Rows are points. Each copy is the shape, with its points in the same order, turned, moved and blurred by noise. Some copies are also mirrored. Which?

Shape (8 x 2)
[[  8 -39]
 [-44  63]
 [-10   0]
 [-20   5]
 [ -3 -21]
 [  4 -41]
 [-46 -20]
 [  8  21]]
Copy 1 (8 x 2)
[[ -3 -25]
 [-49  82]
 [-19  15]
 [-28  22]
 [-12  -5]
 [ -7 -27]
 [-57  -1]
 [  1  38]]
Copy 1 is: only turned
Copy 2 (8 x 2)
[[ -5 -41]
 [ 54  57]
 [ 19  -4]
 [ 27   2]
 [  6 -26]
 [ -2 -48]
 [ 48 -28]
 [ -2  18]]
Copy 2 is: mirrored

Shape (10 x 4)
[[ -5  25  23  25]
 [-18  10  10 -20]
 [  9  -3 -58  21]
 [  6  18  21  -5]
 [-32  16  21  13]
 [  7 -29  25   9]
 [-14  21   2  -1]
 [-26 -68 -51  15]
 [-11 -69  -7 -97]
 [  1  12   5  21]]
Copy 1 (10 x 4)
[[ 34  42  17  27]
 [ -8  44  17  -1]
 [ -4 -11 -42  27]
 [ 24  35  19  -2]
 [  5  53  22  32]
 [  6   0  49  15]
 [  9  44   0  11]
 [-57 -38   2  41]
 [-86   0  38 -61]
 [ 25  22   9  24]]
Copy 1 is: only turned
Copy 2 (10 x 4)
[[  32  -16    7   34]
 [   8  -12   14   -5]
 [ -22  -43  -60   20]
 [  20    6    2   16]
 [  22  -34   27   13]
 [  47  -21  -12  -18]
 [   3  -16   12   19]
 [  -3  -79  -53  -43]
 [ -26    1    4 -102]
 [  25  -11  -16   23]]
Copy 2 is: only turned
Copy 3 (10 x 4)
[[ 58   5   3   5]
 [ 24  25  -5 -21]
 [ -6 -13 -46  36]
 [ 31  19  15   0]
 [ 54   6 -10 -20]
 [ 14 -25  18 -14]
 [ 34  21 -16  -4]
 [-25 -52 -54 -22]
 [-74  21   8 -77]
 [ 38  -2  -3  12]]
Copy 3 is: mirrored

Shape (12 x 8)
[[ 36  17 -22  15 -19   9 -44 -26]
 [-41  -6   7 -29 -23  31  24  23]
 [  2 -13 -12 -77  12 -37 -16  23]
 [  4  20 -36  -1  21  12  35  42]
 [ 31 -48  35 -26 -59   5  24   0]
 [ 34 -51 -44   7 -25 -36  -5  18]
 [ 18 -10   0   6 -70  -8  24 -87]
 [-36   2  17  26   4 -16  33   6]
 [  8 -51 -36 -30 -14 -38   9   7]
 [-21  13  19  -7  13  -9  30  57]
 [-22 -11   4  -1  23  65  41 -16]
 [ 22 -45 -10  15   8  30  27 -22]]
Copy 1 (12 x 8)
[[-15  21  20   2  53   1 -15   5]
 [ 10 -22 -16  35 -27  64  17  39]
 [ 37 -48   3 -53   5  42  -1  -2]
 [ -1 -19 -11  10  -5  -5  62   1]
 [-41 -33  32  -7 -19  49 -31  62]
 [-68 -25  -6 -40  20  25  -9 -11]
 [-44  74  34 -17 -11  33 -41  56]
 [-10  -5 -18  34 -51  -1 -13   1]
 [-37 -23   7 -53 -14  52  -3  -9]
 [ 21 -55 -22  29 -31   1  10  11]
 [  7  11  33  56 -37  40  42   8]
 [-41  11  54  14 -21  37  18  -9]]
Copy 1 is: mirrored
Copy 2 (12 x 8)
[[ 24  31 -33  -2 -49  -7  22  -3]
 [-23 -14  26 -22  18  56   0  -9]
 [ 11  28  68  -6 -31  11 -39  38]
 [ -2   9 -21  19  32  22 -52   7]
 [ 47 -40  24 -35   2  33  31  43]
 [ 11   4 -16   1  -5 -15   1  85]
 [ 45  12   4 -45  13 -23  83   0]
 [-27 -31  10  13  18 -20   9 -14]
 [  4  16  23 -23  10 -10  -9  82]
 [-11 -24  24  30  18  22 -41  -3]
 [-14 -23 -13 -62  23  16 -27 -44]
 [ 11 -34 -31 -49  13 -21 -15  13]]
Copy 2 is: only turned
Copy 3 (12 x 8)
[[ 14  41  -5  11  12  36  -4 -47]
 [-13 -49  -9 -39   6 -21 -35  19]
 [ 88 -44 -25 -12  -9  -8  -2   5]
 [  0 -41  10  47  32 -16 -17  16]
 [ 32 -20  48 -76   2  41 -46  15]
 [ 58   4  61   3 -21  -9 -19 -26]
 [ 12  64  41 -77  49  27  13   0]
 [-23 -10  10  -3 -18  -2  20  45]
 [ 66 -21  37 -14 -10 -23   3  -5]
 [ -1 -49  -1  18 -11   4 -13  52]
 [-46 -55  13 -24  39  10  19  -1]
 [ -2 -31  53 -17  28  26  18 -24]]
Copy 3 is: mirrored
Copy 4 (12 x 8)
[[ -7  17   6 -37  -9  37 -43 -42]
 [-29   3 -33  41 -36   3  35 -21]
 [-41  14 -59 -56 -43 -17  19  11]
 [ 15 -32 -51  12 -21  21  -8  18]
 [-15  54  12  20 -74 -35  -7 -15]
 [-43  14 -14 -13 -44 -12 -72  20]
 [ -7 104 -13  25 -17   5 -53 -59]
 [-19  22 -18  40  22   5   9  19]
 [-49  23 -47 -11 -44 -28 -43  12]
 [ -8  -7 -24  19 -16   9  37  41]
 [ 16 -18 -33  50   3 -21  11 -49]
 [  6   2 -11  24 -15 -38 -43 -32]]
Copy 4 is: only turned
